Each row is a point. To make a cloud, some directions were put in groups of two or more. Within a group, all points are equally far from the middle, so they leave a hole (a ring in 2 directions, a hollow ball in 3). The other directions are filled evenly. Then the cloud was stretched, turned, moved and blurred a little. How many holes are there, and how many directions does each take, smallest first?
In the rows, zero is written as 128.

Cloud (15 x 2)
[[ 84 101]
 [151  88]
 [136 108]
 [183 127]
 [193  98]
 [167 217]
 [155  83]
 [136 134]
 [180 211]
 [ 85 107]
 [117 174]
 [176 131]
 [119  89]
 [180 140]
 [164 196]]
Holes: 0

Cloud (22 x 3)
[[ 69 117 107]
 [ 79  71 136]
 [194  84 135]
 [155  84 108]
 [ 91  70 122]
 [ 80 101 128]
 [ 79 103  79]
 [150  79 182]
 [147 113  82]
 [118  57 104]
 [149 173 168]
 [171 108  44]
 [180 164 109]
 [112 100  83]
 [103 174 134]
 [152 161  47]
 [137  93  82]
 [193  62 140]
 [124 113 142]
 [ 46 179  98]
 [ 52 136  85]
 [177 125  61]]
Holes: 0

Cloud (31 x 4)
[[ 48  78  80 193]
 [116  70 161 180]
 [161 123 170  93]
 [135  41 135 163]
 [119 169  36 141]
 [159 139 102 137]
 [ 79 109 152 167]
 [124 169  54 200]
 [131 165  43 147]
 [127 169 131  62]
 [130 153  89 202]
 [179 165 172  87]
 [137  61 168 126]
 [114 114 103  65]
 [150  80  89 195]
 [100  88 125  85]
 [ 84  85 151 144]
 [121  74  26  95]
 [186 177  62 123]
 [174  65 137 187]
 [107 151 124 152]
 [173 125 176  53]
 [101 125 107 180]
 [106 182 106 155]
 [130  71 146 147]
 [201 159 107 176]
 [194 162 165 117]
 [113 151  91  98]
 [ 59 119 107 108]
 [153 110 123 188]
 [ 62 158 147 139]]
Holes: 0

Cloud (29 x 4)
[[120 206 126 103]
 [ 83 131 111 168]
 [174 182 137 126]
 [152 118 155 109]
 [175 149  81  62]
 [ 86 183 122  87]
 [161 110 103 168]
 [165 129 148 141]
 [ 78 153 110 164]
 [176 144  74  66]
 [ 78 130  43  96]
 [117 190  95  63]
 [172 184 112 153]
 [ 81 167 108 160]
 [110 201 123  93]
 [177 130  96 164]
 [100 102 130  81]
 [163 197 128 130]
 [ 91 161  53  70]
 [133 174  36  86]
 [ 97 170  48 148]
 [109 170  42  78]
 [145 187  95  61]
 [176 115  70  77]
 [108  84  87  76]
 [132  81  87  77]
 [ 94 169  69  63]
 [122 111 146 151]
 [113 183  50 149]]
Holes: 2 (2, 2)

Cloud (50 x 6)
[[159 126 133  90  85 126]
 [116  99 184  98 149  88]
 [175 153 151 162 128 134]
 [175 133 137 127 109 184]
 [141  27  93  96  82 181]
 [180 114 160 154  97 137]
 [ 93 157 130 146  49 147]
 [107 131  81 198 139  88]
 [152 101 126 115 141  70]
 [163 144 143 151 132 192]
 [ 95  46 151  86  62 143]
 [113  96 102 141  34  88]
 [108  42 185 152  74 131]
 [125  50 110 101 152 121]
 [ 74  64 151 107  78  82]
 [101  53 132 125  29  93]
 [147  60  90 195  49 120]
 [ 86  72  99 103 132 130]
 [144 156 110 137  55 166]
 [114 126 148 104  97 124]
 [119  74 191 160  52 138]
 [ 92  29 133  82  91 167]
 [ 79  93 203 193 119 101]
 [187  86 186  90 133  88]
 [127  50 107 211  88 114]
 [ 63 101 129  90  88 130]
 [104 158  84 198  59 125]
 [128 130 187 137 126 118]
 [125 129  95 120  84 122]
 [100 149 104 206  71 107]
 [ 95  98 180 104  43 110]
 [115 128 131 139 155  80]
 [134  32 186 160 158 115]
 [ 57 128 159  73 139 156]
 [188 121  96 129  59 127]
 [138  83 190  93 140 146]
 [110  36  76 116 138  92]
 [143  88  84 100  38  75]
 [177  47 160  45  48 169]
 [ 64 108  98 111 122  59]
 [ 91  90 207  94  65 164]
 [124 113 149 201 101 135]
 [166  30 190  43  89 146]
 [ 87 115 112  67 117 123]
 [ 95  67 115 191  99 193]
 [ 77 129 143 135  72 117]
 [ 85  78 104 127 160 183]
 [171  52  97 135  52 107]
 [ 85 115 127 136 138 106]
 [157 152  91 122 148 177]]
Holes: 0

Cloud (82 x 8)
[[114  77 126  66 137 123  96  92]
 [126 122  52  75 148 196  89 105]
 [ 81 175  64 120  94  72 113 162]
 [ 72 117 142 136  70 176  71 125]
 [ 98 197 103 101 107 188 217  91]
 [142 158  98 151 182 128  76 174]
 [123 179 122 186  90 184 105 161]
 [ 89 118 108 129 115 240 167 120]
 [ 76 155 119 119 204 106 197 160]
 [104 177  69 150 148 134 199 202]
 [ 99  78 170 121 150 195 176 128]
 [148  81 145  69 106 175  92 137]
 [153 163  80 117  28 186 183 121]
 [ 69 147 135 159 185 178 182 107]
 [ 66 152  95 170 158 135 216 180]
 [ 50 156 108 160  93 155 110  83]
 [103 202  79  96 102 123  87 108]
 [170  97  70 185 138 161  69 138]
 [ 58 110 200 118 118 122 160 107]
 [112 160 111 104 171  50 183 147]
 [166 117  62 136 180 127  92  88]
 [147 133 131 169  81 188 167 197]
 [ 57 125 112 156  63 149 175  88]
 [ 94 181 123  76 118 155 168  57]
 [158  78  98 113 160 140 105  69]
 [143  96 127  46  96 114 105 147]
 [183 155 146 144 103 129 216  88]
 [186 109  86 127  51 194  97 145]
 [150 131  57  97  30 145 123 108]
 [145 150 103  82 110 211 134  58]
 [110  58 165 153 134 125 191 166]
 [112 149 198 117 115 169 110 103]
 [ 41 150  90 169 120 115 144  87]
 [109 161 198 120 148 170 172 101]
 [ 61 158 123  99 178 149 103  93]
 [ 37 106 169  89 148 131 119 145]
 [ 61 158 171 117 182 160 147 113]
 [128 100  36 155 172 169 102  93]
 [214 132 100 153 119 202 115 101]
 [200 138 105 116 112 127 234 124]
 [175 144 104 132  30 145 140  88]
 [146 104  79 139 196 134 154 197]
 [155 134 165 153  57 126 117  98]
 [117 116  62  66 185 155 181 119]
 [145 124  33 118 135 131  55 123]
 [161  84  80 101 134 120 200  93]
 [ 71 166  45  90  77 103 176 152]
 [ 82 116 147 132  93 145 166  57]
 [ 83 120 126  33 135 127 166 157]
 [ 79 192  83 126  87 110 173 202]
 [158 195  76  72 139 206 138 119]
 [ 93 140 152 171 164  79 206 142]
 [ 93 141  87  54 134 190 143 172]
 [ 32 123 142 129 142  93 136 200]
 [141 129  61 101  53 173 179  78]
 [129 137 157 143  96 173 231 171]
 [142  81  32  98 124 165 182 158]
 [ 56 137 116  94 139 131 139  60]
 [ 64  94 143 164 114 115  85  97]
 [ 62 195  87 165 124 135 212 125]
 [ 64 147  81 151 136  54 164 125]
 [120 159 127 195 176 177 128 105]
 [148 184  76 103  62  76 159 163]
 [170 193  40  92  96 166 114  94]
 [ 59 167 115  96 118 124  91  86]
 [149 139  80 199  82  92 156 174]
 [ 60 128 127 122 211 125 149 108]
 [164 132  55 107 155 122  65 103]
 [123 169 125 166 199 117 197 120]
 [198 139 112 109  98 101  80 161]
 [ 75  70 126 150 185 148 122 188]
 [150  81 129  98  74 194 144 180]
 [ 61 156 155 168  93  82 147 191]
 [ 89 139 172 115  87 146 231 109]
 [109  75 161 126  60 121 102 112]
 [ 87 174 127  77 147 183 143 179]
 [159 199  86  83  92 135  93  95]
 [ 52 147  95 134  95 210 126 163]
 [ 75 101 129  87  56 170 168 179]
 [ 85  79 126 155 126 137 209  99]
 [176 133 140 146 200 127 138 164]
 [164 125  73 177  97 118 158 211]]
Holes: 2 (4, 4)

Cloud (82 x 8)
[[ 46 109 172  89 113 180 115 168]
 [ 60 160 172  60 124 111  72 172]
 [196 111 175 148 104 127 159  84]
 [101 167 101 182  99  93 109 136]
 [ 74 148 185  85 109 119  88 140]
 [149  88 135 125 142  46 167 141]
 [177 193  96 100 152  54 140 131]
 [130  82 151  58 139  47  94 114]
 [ 73  95  50 180  94 125 120 113]
 [ 66  79  65 144 115  68 177 150]
 [129 182 129  89 163 100 142  63]
 [127 169 119 138 138 114  21 143]
 [ 86 160 109  82  98 200 106 155]
 [137 155 141  76 156 167  95 141]
 [163 110  94  56 148 144 183 194]
 [134 169 108 113 193 130  91 136]
 [ 99  94 145 141 146  53  63 197]
 [ 70  83 134 106 164  65 138 170]
 [ 49 118 147 112 117 170 139 131]
 [107 166  88  73 145 119 190 106]
 [106 136  87 131 144 142 117 196]
 [ 78 123  34 112 101  87  95 180]
 [110 117 174  90 151  99 186 163]
 [143  91 145 145 115 147 186 113]
 [ 95 174  60 105 106 145 149 145]
 [100 200 136 213  96 137 124 105]
 [ 91 103  61 113 117 176  87 174]
 [141  88 116  35 155 130  85 149]
 [142 106  97 163 107  99 179  99]
 [180  70  81 117  79 152 104 130]
 [109 108 158  81 148  81 153 139]
 [199 121 141 130 118  82  90 155]
 [ 30  76  77 149 119  78  99 204]
 [125 118 154  74  97  86 122  90]
 [ 68  96 104 178 201  87 116 132]
 [147 177 210  65 129 166  61 123]
 [115 138  80 116 163 156  64 118]
 [211 104 111 110 132  54 105 153]
 [ 95  79  90 103 190  61 154  79]
 [158 153 187  56 134  66 136 114]
 [122  64  76 127 138  67  81 185]
 [ 88 145  30 125  98  82 141 171]
 [ 32 192  61 134 137 154 141 205]
 [118  97 119 137 126 108 203 110]
 [ 71 109  84 153  94 114 198  97]
 [ 62 107 132  98 106  88 158 156]
 [119 158 165  74 164 136   7 120]
 [117  96 102 142 123  94  81 183]
 [107 149 120  98  94 232  51 112]
 [ 73  66  85 130 103  83 166 200]
 [ 66 154 105  80 144 136  90 111]
 [179 190 121 144  89 169 114  96]
 [104 203  94 106 128  94  63 115]
 [118 158  78  61 138  31  96 179]
 [137 108 111 161 166  38 133 121]
 [120 183 152  82 123 201 131 138]
 [148 157 153 168 112  79 142 136]
 [114 100 152  50 113  44 140 152]
 [ 95 107 102 156 129 132 139 203]
 [ 92 140 147 145 144  62 173 160]
 [ 73  83  69 164  93 164  95 161]
 [154 110 166 132 124  82 124 209]
 [ 76  96  72 161 107 119 185  74]
 [ 98 174 131  90 138 157  43 128]
 [117  87  81 153 177  49 197 105]
 [ 81 108 170 119 100  97 117 186]
 [130 146 160  52 109  99 209 144]
 [128 159  98  65 104 129 147  85]
 [135  77  96 141 140  83 194  91]
 [ 39 112 154  85 179 115  95 170]
 [117 124  32 132 123 136 157 138]
 [ 72 129  26  58  92  70 121 175]
 [156 138  92 130  77 138 179 171]
 [168 156 163  48 143 137 124 173]
 [ 72 192 120  85 153 115  84 187]
 [102 191 195 172 109 109 145 147]
 [166  94 122 154 149  43 106  99]
 [185 130 175  74 127 132 160  56]
 [169 163 113 114  79 161  96 119]
 [ 45 114 177 110  72 187  97 153]
 [164 127 170 156 111 122 168 127]
 [149  95 128 160 106 113 100 108]]
Holes: 1 (2)
